Each row of a before or after table is a point. One or more steps were done to the points. Then noise was added and the rows were shuffled. The steps act on columns, c1 being the first. Write out the steps. A step turns or swaps two columns, mirrors them in a line or flattens them onto one, adds a multiple of one to another, or multiplies or shifts one. Angles are multiples of 10 degrees, from the lower column toward the higher: turns from -170 to 170, lines from 10 to 170 but not 90. Use the fewest steps. Two steps may share a column if one is a turn and the other turns, adds or multiplies; they go together, in the order done. Otherwise the lowest column goes first.

Before (10 x 3):
[[ -1.0  -9.2   1.1]
 [ -1.9   3.4  -1.6]
 [  2.0   4.5   0.0]
 [ -2.0 -10.8  -0.5]
 [ -0.8   0.4  -3.0]
 [  8.8  -0.4   0.9]
 [  3.1   4.3  -0.4]
 [  1.5   0.5   0.0]
 [ -1.3  -4.4  -2.8]
 [  0.2   1.6 -10.2]]
After:
[[ 9.1  0.9 -0.7]
 [ 0.9 -4.2 -1.1]
 [-0.2 -4.3 -1.4]
 [ 1.1 -0.4 -0.2]
 [ 3.6  9.0  2.2]
 [ 3.3 10.0  3.9]
 [-2.3 -5.0  9.2]
 [-3.8 -3.7  0.3]
 [-1.4 -1.2  2.9]
 [ 0.2  2.9  4.1]]
Steps: turn c2 and c3 by -160 degrees; add 0.5 times c2 to c1

Before (8 x 8):
[[ 6.0 -1.2 -2.9  2.6 -3.2  2.3  3.2  0.6]
 [-2.9 -5.8 -7.7 -0.4  1.2  1.2  0.0 -0.1]
 [ 5.5  5.1  3.9  4.3  6.0 -3.8  5.3  3.1]
 [ 5.5 -1.9 -5.1 -0.4  3.3  2.8  2.8  4.6]
 [ 1.6  4.9 -5.7 -1.5 -1.6 -6.5 -1.0  5.8]
 [11.8 -0.9 -2.5  5.4  2.0 -9.8 -1.7 -3.2]
 [ 1.2 -2.2 -1.4 -4.3  3.0  1.1 -2.1 -3.0]
 [ 1.4 -8.2 -3.5 -1.1 -6.9 -1.8 -6.4  3.0]]
After (8 x 8):
[[ 7.8 -1.0 -3.7  3.3  6.8 -9.2  4.3  4.3]
 [ 6.9 -1.8 -3.0 -2.5  7.9  2.2  0.2  3.3]
 [-0.5 -2.3 -3.0  0.4  7.8  1.3 -4.7 -0.1]
 [ 4.8 -1.6 -1.1 -2.2  1.5  2.3  3.9  2.8]
 [ 2.9 -7.9 -6.3  5.6 -1.7 -1.8 -3.1  1.1]
 [-2.2 -5.9 -7.9  0.2  6.1  1.1 -0.4 -0.9]
 [ 5.7  4.7  6.5 -3.1 11.0 -3.9  5.5  3.0]
 [ 3.9  4.7 -6.4  0.6  3.1 -6.6 -1.8  2.1]]
Steps: flatten c1 and c8 onto the line at 30 degrees; add 0.5 times c7 to c3; turn c4 and c7 by 70 degrees; shift c5 by 5.0

Before, 13 rows:
[[  2.9  -2.0   3.5   2.4   4.5  -2.9   1.5  -2.3  -2.4  -1.1  -3.2  -2.1
    2.3   0.5]
 [  2.4   2.2  -3.9   0.1   2.6  -1.3   2.9  -2.0   2.4  -2.0   5.0   2.0
   -2.2  -1.0]
 [  5.2   3.5   2.5  -0.8   3.7   3.2  -0.4   4.1  -2.1  -1.1  -1.3   2.1
   -5.0  -1.4]
 [ -0.3   3.2   5.5   0.2   3.4   1.0   4.4  -2.2   9.4  -1.7  -1.7  -1.1
   -4.0   2.0]
 [  4.6   0.8   6.7  -2.1   3.4   0.4   0.2  -0.7  -1.0   0.7   6.2  -0.6
   -3.7  -0.1]
 [  5.7   5.5   4.6   0.1   2.8  -2.3   3.4  -2.3  -0.9   3.0   0.9   6.8
   -3.2   1.1]
 [  5.2   3.6  -1.5  -2.4   4.2  -2.1  -3.6   2.4   6.7  -1.7   4.1  -1.6
    1.9   1.9]
 [  5.7   5.4   5.5   0.0  -4.0   3.7   2.1   1.8   6.6   3.4   2.0  -1.0
   -3.5   0.0]
 [  4.3   1.7   3.5  -0.9  -2.9   0.9   4.6   5.6   0.9   4.2  -0.8   6.0
   -2.9   9.0]
 [ -8.8   3.4   3.6   8.3   4.9   4.9 -10.8  -0.9   4.9   2.1   3.0  -1.1
    1.2   1.8]
 [  5.4  -4.8   1.8  -1.0   4.7   1.5   0.3  -1.4   1.7  -0.2  -1.9   3.5
   -0.4  -1.7]
 [  1.3   0.2   7.3   3.4  -7.3   0.4 -12.6  -2.3  -1.1   3.2   0.8   0.1
   -3.2  12.4]
 [ -0.4   2.1  -2.1  -2.5   4.7   5.9   1.9  -1.1   2.4   6.1  -2.9   1.3
   -2.3   1.5]]
After, 13 rows:
[[  4.8  -1.5   3.6   4.9   2.2  -2.8   2.0  -2.3  -1.9  -2.3  -3.4  -1.2
    1.4   0.3]
 [-16.8  -0.3   6.5  -7.2   3.2  -0.5 -12.1  -2.9  -1.8   4.8   1.6  -0.2
   -1.5  12.8]
 [  4.5   3.2   2.4   3.5  -1.2   2.9   0.3   5.0  -2.3  -1.6  -1.0   3.0
   -2.2  -1.7]
 [ -0.5   3.1  -1.1   4.4  -2.1  -2.6  -3.7   3.0   6.5  -2.3   4.4  -2.3
    0.6   1.2]
 [  2.1   1.7  -1.9   4.7  -2.4   5.3   2.6  -0.7   2.4  10.0  -3.3   1.9
   -1.5   1.5]
 [ 10.7   5.4   4.3   2.7  -0.1  -2.3   3.2  -2.3  -0.6   4.9   0.2   6.6
   -1.1   1.1]
 [  5.7  -4.5   1.4   5.8  -1.3   2.0   0.0  -1.4   1.2  -0.3  -1.6   3.9
   -0.2  -1.7]
 [-26.0   3.0   3.7   4.9   8.9   5.4 -10.0  -0.9   4.9   3.2   3.0  -2.4
   -0.2   2.1]
 [ 11.9   1.9   4.1  -2.8  -0.6   1.2   4.4   5.9   0.5   7.2  -1.1   7.4
   -0.5   8.6]
 [  6.8   1.9  -3.2   3.0   0.2  -1.2   3.1  -2.6   2.2  -3.4   5.3   0.8
   -0.6  -0.7]
 [  5.3   0.9   6.5   3.3  -1.6   0.6  -0.2   0.2  -0.4   1.1   5.2  -1.8
   -1.0   0.0]
 [  9.0   4.9   5.6  -3.6   0.3   3.3   2.9   1.8   6.9   5.1   1.9  -1.7
   -1.1  -0.1]
 [  6.2   3.5   6.0   4.0   0.5   0.3   4.3  -2.3   9.7  -3.3  -2.0  -0.2
   -1.6   2.0]]
Steps: add 1.5 times c7 to c1; swap c4 and c5; multiply c10 by 1.6; add -0.3 times c11 to c12; multiply c13 by 0.4

Before (11 x 24):
[[ 4.3  5.6 -0.5  3.6 -3.8 -1.9 -0.7 -0.6  0.0  7.4 -7.5 -2.0  3.3 -1.3
  -2.5  6.1  0.5 -5.0 -0.2 -1.4 -4.5 -5.6 -4.0  4.7]
 [-5.4 -2.7  4.9  3.2  0.9 -4.1 -8.7  4.1  4.1 -3.7  1.6  6.2 -4.0 -3.7
   0.2  5.7  0.1 -2.6 -0.6 -7.0 -3.8  4.9 -4.4  4.5]
 [-4.0  5.5 -1.2 -6.3 -1.3  3.5 -2.4  2.7  0.5 -1.6  2.9 -0.2  7.5  4.0
  -3.8 -3.1 -0.7 -4.2 -0.6 -3.3 -2.8  4.9  4.7  1.9]
 [ 4.5 -5.9  2.3 -3.5 -0.1  3.1 -0.4 -5.4  0.1 -2.3 -0.2  7.2  1.5  9.6
  -0.1  0.0  6.0 -2.3  2.9  5.1  0.3  1.7  0.1 -5.9]
 [-2.2  5.0 -0.2 -0.1  2.8 -6.5 -0.7 -8.2 -4.9  3.3  0.4 -2.3  0.5 -0.8
   0.3  1.4 -0.9  0.8 -0.2  1.3  2.2 -6.3 -5.3  3.8]
 [ 0.0  1.9 -0.7  5.3 -7.4 -3.6 -1.0 -3.4  3.6  2.9 -7.8 -4.8  1.3  3.7
   4.7 -2.5  3.5 -4.5  4.6 -0.2 -1.8  1.7  6.8  2.8]
 [-2.1  3.6  6.2  1.6  4.3 -7.4  2.5  4.1 -3.6 -4.2 -5.5  1.3 -2.6 -3.6
   3.9  4.8  3.6  1.5 -2.2  1.3  2.0 -3.0 -2.8  4.5]
 [-0.6 -6.7  5.5  4.2  4.9 -3.7  3.8 -2.0 -5.6 -4.4  0.4  4.0 -0.1  1.1
   0.9  0.0 -1.3 -3.5 -0.9  0.6 -6.3 -3.2  5.4  0.0]
 [ 3.3 -4.8  3.1 -2.7  2.2  2.9 -2.3 -6.0  0.2  3.2  1.9  1.5  6.3  5.7
   1.2  0.4  0.3 -5.4 -4.6 -4.8 -5.2 -3.5  1.7 -1.9]
 [ 4.0 -5.1  3.6  6.0 -6.9  2.3 -4.2 -5.0 -0.4  2.6 -2.9  6.5 -3.4  0.0
   5.0 -3.2  5.2  4.0 -0.6  4.5  1.4 -2.4  1.1  4.8]
 [ 1.8  4.0  5.3  0.2  2.9 -6.4  1.0 -3.2  2.5 -3.8 -3.1 -2.0 -4.6 -0.4
   6.3  4.5  6.8  3.3  7.1 -7.3 -6.2  0.0  5.4 -6.4]]
After:
[[  4.8  -6.2   1.9  -3.5  -0.2  -5.9  -1.3  -5.6  -0.6  -1.7   0.1  -5.1
    1.4   9.4  -0.1  -0.4  -2.5  -2.3   5.9   5.2   0.5   5.3  -0.1  -2.6]
 [  3.3  -4.6   3.1  -2.9   2.3  -0.6  -2.6  -6.2   1.7   2.4   1.4   3.4
    6.4   6.0   1.4   0.9  -2.0  -5.3   2.5  -4.9  -5.5 -10.6   2.1  -0.6]
 [ -0.8  -6.7   5.2   4.3   5.3   1.2   3.5  -2.2  -5.0  -3.2   0.6   1.5
    0.1   0.9   1.4  -0.2   4.4  -3.3   4.7   0.1  -6.2  -9.5   5.0  -0.3]
 [  4.0  -5.3   3.4   5.7  -6.8  -4.1  -0.7  -5.2  -0.4   2.3  -2.7  -1.6
   -3.5  -0.1   4.8  -3.3  -5.9   3.9   6.3   4.7   1.3  -7.1   1.2   2.0]
 [ -0.1   1.8  -0.8   5.2  -7.1  -1.2   4.5  -3.2   2.0   2.4  -7.5  -3.6
    1.1   4.0   4.8  -2.5  -2.1  -4.5  -6.5  -0.1  -2.0   5.1   6.7   0.8]
 [ -1.7   3.8   6.2   1.2   4.5  -1.9   8.7   4.1  -2.7  -2.6  -5.2   2.6
   -2.5  -3.4   3.9   4.6   0.9   1.4   2.1   1.6   2.1  -8.8  -2.9   1.7]
 [  4.8   5.8  -0.8   3.4  -3.7   0.2   2.0  -0.8  -0.1   5.4  -7.6   0.8
    3.5  -1.2  -2.0   6.2  -0.5  -4.9  -1.5  -0.9  -4.4 -16.3  -4.1   1.6]
 [ -5.8  -2.8   5.2   2.7   0.9   4.0   2.7   3.8   4.0  -2.4   1.5  -3.3
   -4.3  -3.6   0.4   5.7  -8.5  -2.8   5.6  -7.2  -3.8  14.3  -4.9   1.5]
 [  1.4   3.5   5.5   0.5   3.1  -4.1   8.4  -3.1  -0.3  -2.7  -3.3  -6.5
   -4.4  -0.3   6.0   4.8  -1.1   3.1  -4.5  -7.4  -6.3  -0.3   5.3  -2.8]
 [ -3.7   5.5  -1.3  -6.3  -1.4   0.2  -3.8   2.6   0.4  -0.6   2.9   0.5
    7.4   3.6  -3.3  -2.8  -2.0  -4.1   0.2  -3.4  -2.4  14.7   4.7   0.8]
 [ -2.5   5.4   0.1  -0.1   2.4   3.3   5.8  -8.0  -4.5   1.8   0.5   2.4
    0.1  -0.9   0.2   1.2  -0.1   0.8  -1.2   1.1   2.2 -18.7  -5.5   1.6]]
Steps: turn c7 and c17 by 110 degrees; turn c6 and c7 by -110 degrees; turn c9 and c19 by 20 degrees; turn c12 and c19 by 110 degrees; multiply c10 by 0.7; multiply c22 by 3; multiply c24 by 0.4
